Rows are points. Examples show where two turns around zero, p and q, send a point. Where does a point land after both, in the order given? Backwards means that the second turn is done in reverse. Each puzzle has new turns, and all numbers are rounded.

Turn p:
[-21  22] -> [-11  28]
[32 35] -> [43 20]
[  7 -16] -> [  0 -17]
[  5 -61] -> [-19 -58]
[-23  19] -> [-14  26]
Turn q:
[-51  38] -> [63 -6]
[ 8 -6] -> [-10   1]
[34 -8] -> [-33 -11]
[-29  -4] -> [23 18]
[ 38 -20] -> [-43  -3]
Where do these land?
p, then q: [-17  46] -> [ 24 -43]
p, then q: [ 30 -35] -> [-35  30]
p, then q: [-13 -11] -> [11 13]

Turn p:
[-25  41   8   2] -> [-22 -28   2  34]
[ 53 -32  13  34] -> [-14  38  28 -52]
[ -3 -28 -30  17] -> [ 11  42 -11   4]
[-17  -8  10  29] -> [-3 17 26 18]
[ -9  20  34 -32] -> [  8 -50  11   1]
[-21  15 -13 -21] -> [  7 -17 -22  21]
[ 22  -8 -24 -29] -> [ 12  -1 -35 -25]
Turn q:
[  8 -18   7   2] -> [ 2 10 19 -1]
[ -4 -34 -19 -11] -> [ 35  13  12 -12]
[-21  50  -1  32] -> [-24 -51 -25  12]
[  6 -35  16   2] -> [  3  15  34 -10]
[ 42  22 -34 -33] -> [ 15  37 -40  37]
[-31  16  32   8] -> [-32 -24  -1 -26]
Where do these land?
q, then p: [  2  22   4 -27] -> [ -6   2 -28  20]
p, then q: [ -8  -2 -20  -1] -> [  8 -11  -8  15]
p, then q: [13 45 -9 30] -> [ 10 -39  -6 -39]
q, then p: [ 10 -76  15 -18] -> [-24 -68  21 -26]
q, then p: [-17  11  10  15] -> [26  7  3  4]

Turn p:
[ 40 -14  30  28  33  22  37   5] -> [ -5 -50 -15  -2 -33  43  28  -9]
[-62   6 -31   0 -18  -4  20 -30] -> [-23  36 -10 -40   4 -33  -8  42]
[ -6  31   9 -27 -69  11   3 -14] -> [ 13   4 -34  36  22 -32 -31  43]
[  7  25 -31   7   0  -8 -38  52] -> [-10  35  40  39 -11  10 -28 -24]
[-29 -45  14   6  30  53  28 -18] -> [-16 -14 -34 -34 -38 -24  55  -7]
[ 24  -7  17 -25 -11 -14 -76  -1] -> [ 28 -11  30  35  44 -30  -6 -42]
[ 38 -49   2 -32 -11 -17  -6 -21] -> [ 68 -22   7 -13  10 -11  10  -8]
[-40   2  10  56   7  -8  12   4] -> [-52   7  18 -10   1  12  30  29]
[ 16  14 -18   1  22   5   3 -11] -> [ -6 -12   2 -16 -13   7 -23 -14]
[ 12  37   0 -13  17 -40  16  33] -> [  1  25  -3   6  16  57 -26 -10]
Turn q:
[  2 -13  -3  20  -9  25  26 -19] -> [ -8   4   6   1  20 -19  38  -2]
[  3  28 -14  -9 -34 -12 -29 -20] -> [ 42   1  23  -7 -12 -23 -24  -9]
[-15  -6  -8 -17 -17 -55  43 -28] -> [ 15 -25  47 -10 -35  30  36   2]
[ 32 -13 -29  -9  29   6   2  11] -> [  6 -30 -38   6  16  12   5 -16]
[-13 -17  -5 -32 -15  -9  20  18] -> [ -9  -4  -8 -24 -36  12  16 -10]
[ -3 -22  73 -35  -2  -1 -17 -39] -> [-29 -25  16  -8 -30 -35 -14  70]
[  7 -10  43  15 -21   3  -3  23] -> [-40  10  14 -27  10  -9 -19   5]
[-22 -12  -7  66  -4  26 -49  -3] -> [-22  35  13  52  27 -39 -22 -29]
[  4  57 -47  -2  20 -53  32  38] -> [ 51   8   2 -12   7  87  -5 -28]
[  5   8  -4   4  54  70 -25  18] -> [ -5  26 -75  29  34 -16 -10  17]
Where do these land?
q, then p: [ 25  12  32 -28 -33  14 -11  -5] -> [ 39  31   3  11  28   7  -6 -24]
q, then p: [-20  -2 -36  20 -14   1 -18  32] -> [-21 -30   2 -17  18 -24 -31  13]
p, then q: [  6  54  43 -33 -25 -11  32  -4] -> [ 12   9 -50  49  24   4  -6 -44]
q, then p: [-31 -17 -37  24  43  41 -33   8] -> [-49  -9  50 -26 -17   5 -31  31]
q, then p: [ 24  27 -15  21 -21   5  16 -13] -> [ 11 -26 -17 -16   7  27  -4 -27]
p, then q: [-31 -58 -16  10   6 -11  32 -23] -> [  9 -11 -17 -63 -26  30  15  10]
q, then p backwards: [-17 -26  19   7  11 -45  -4 -39] -> [ 28   0  -3  59 -20   8 -14  13]
q, then p: [ 39  36   7 -53 -17 -24  17  -7] -> [ 68  -1 -17  26 -15  -6   2 -33]
p, then q: [  7 -26   3  31  50  29 -30  51] -> [ -5  20  57 -10   2 -33  51  31]

Turn p:
[ 25 -16 -22 -11 -36  53  35   0 -15 -22 -10] -> [ 13 -22 -30 -15 -39  -5 -14  28  -7   4  57]
[ -6  10 -71  29 -65  10  30  41  34  -9 -54] -> [-31   9 -75  -2  -1 -19  22  12 -40  76  46]
[ 33 -10 -26 -21  11   0   5  13  -8  -4 -46] -> [ -8 -11 -13  40 -20   6 -25 -23  -7  18  30]
[ 39 -22  46 -37  23 -23  -5 -46  36 -26  -6] -> [  4  35   5   4   9 -12 -63 -33  43 -48   5]
[-23 -47  29 -10   4 -32 -13 -27 -16  43  39] -> [  3  28  17  -6 -12  29  10  -3 -21 -66 -48]
[-42   8 -12 -65  16  -3  -4  15  31 -39 -19] -> [ 21  24 -18  19  -5   4 -55  17  23  51 -36]
[-25  43  15  36  -5  10   6  -3  34  -8 -10] -> [-26  -4   0 -26  31 -43  11  13  15  26 -12]
[ 42 -12  10  -1  14 -39  13  45  -8  16  43] -> [ 17  30  21  49  18  25  38   6   8 -30  25]
[ -5  57 -35 -12  14 -19 -11  21  -6  54  22] -> [ 30 -31  -9  47  37  -7  41  -4 -21  11 -37]
[  3   1  27  31 -73 -17 -37  -1   5  -4  22] -> [ -8  18  -5 -58  57  26  11   7 -28 -16  18]
[ 17  -7  15  31  -2  72 -41 -17   0 -20  -2] -> [-21 -54  -3 -56  -5  20  -7  -4  40  -6  21]
[-50  -8  36  13   1   6  -8 -35 -59  -1   5] -> [ -2 -14  58 -45 -25   3 -10  11 -31 -15 -35]
[ 2  3  8  1 46 -1 52 48 -1 21 -9] -> [-21   4  21  65 -20 -20  22  31  15   6   3]
[ -9  -2 -21  16  52 -17 -20 -53 -27  -1  25] -> [ 29 -10  33 -14 -27  -6  20 -57  10 -12 -37]
Turn q:
[-34   8  19  41  55  21 -15  48  34 -39   9] -> [ 69  10  12  31 -48 -11  30 -38 -25  20 -14]
[-41 -46   7  17 -27   3  17   5   7   1  25] -> [ 23  20  34  -9   2 -21  -9  35 -38 -16  16]
[-28 -11  15  18  43 -34  -5 -33 -16 -40   1] -> [ 32  -6  24 -59 -12  17   8 -38 -10  -4 -15]
[ 19  41 -37 -42 -10  -4  39   9  15  32   2] -> [-50 -11 -34  15   4  13   4  20   5  45  40]
[ 38  24   2 -36 -12  40  43  -4  36 -14 -28] -> [ -4 -27 -39  29  -7  19  35  24  37  -9  49]
[-15 -17  24  37 -33 -23   4  -8 -53  -7  47] -> [ 30  24   4 -31  37   2 -58   2 -39 -21  -9]
[ -6 -17  38  45  19 -19 -12 -39  18  39  -4] -> [  2   3  60  -4  27 -20  -7 -51   8 -18  16]
[-10  -3 -41 -38 -21  54 -29  23 -50  -9  42] -> [-25  12 -62   8  -4 -14   5  40 -54 -19 -50]
[-47  23 -18  30 -30  29  21  31  31 -28  -8] -> [ 39 -36   1  33 -46 -15 -16  28 -32  12  22]
[ 24 -10  41 -47 -14 -40 -26 -33 -22  41 -29] -> [-38  11   1 -43  47 -29  -7  -6  67  -8  -8]
[ 44 -18  19   2  11 -37 -32 -16  38  11 -13] -> [ -2   1  43   9  38  11  22 -15  51  10 -16]
[ 17  12 -30  -3 -24 -11 -25 -22  -1  40  -4] -> [-52 -22  10  12  27  -5 -18   3   6   6 -14]
[ 40  10 -40 -25  44  22  19  39 -37 -28 -39] -> [-24  22 -52   9 -63  54  14  -2  25   1 -19]
Where do these land?
q, then p: [ 35 -41 -26  -7 -10 -20 -20   6 -60  15   7] -> [-17 -37   6   2  14  -3 -37  10  10  64 -29]
q, then p: [  7  15  42 -33 -13  54   8  12  33 -45  13] -> [ 21  27 -17  31 -23 -15  48 -17  14   7  61]
p, then q backwards: [ -5  44  18   1 -28  24  19  47  10  -2  31] -> [  8 -14   5 -43 -53  -8   8   1  40 -12  22]
q, then p: [-48  39  13 -19  -7  26 -60  -1   5 -43  -2] -> [-15  42 -19  34 -32  10 -15 -47 -45  -7  38]
p, then q: [ 36 -13 -22  45  33 -18  -2 -65  -4  56  -6] -> [ 18 -47  25 -76   7  41  -7  19  -6 -34  24]
p, then q: [-44  -7  44  -9   5  50   8  40  22   3   6] -> [ 20  22   8  38 -50 -43   7  28  11  32  -3]
p, then q backwards: [ -7 -14 -47  14  -5  33  35   4  33   9  -5] -> [-14  29  -5 -53  13  30   8  28  -2  -6 -18]
q, then p: [ 33 -25 -22  31  34 -47 -29   5   0 -14  -8] -> [-48 -42  -6 -12   8 -28 -43  15  11 -16  -4]
q, then p backwards: [  0   4  -8  54  14 -15  38 -49 -22   4 -47] -> [ 42 -43  28   3  14  20 -37 -31 -41 -22 -23]
p, then q backwards: [-39   9  49 -25 -70   1  14  13  34  -8  15] -> [  0 -39   1 -40 -64 -19  10  13 -42  -2  41]
q, then p: [ 40  -3 -17 -42  11 -49 -12  13 -23  34 -26] -> [-25 -11 -39  10  17 -23 -10  20   8  25 -67]
q, then p backwards: [ -8  -8 -24 -10  39 -40   1 -25 -28  -8  22] -> [-35 -19  -4  34 -24 -12 -44 -12 -11 -12  -6]
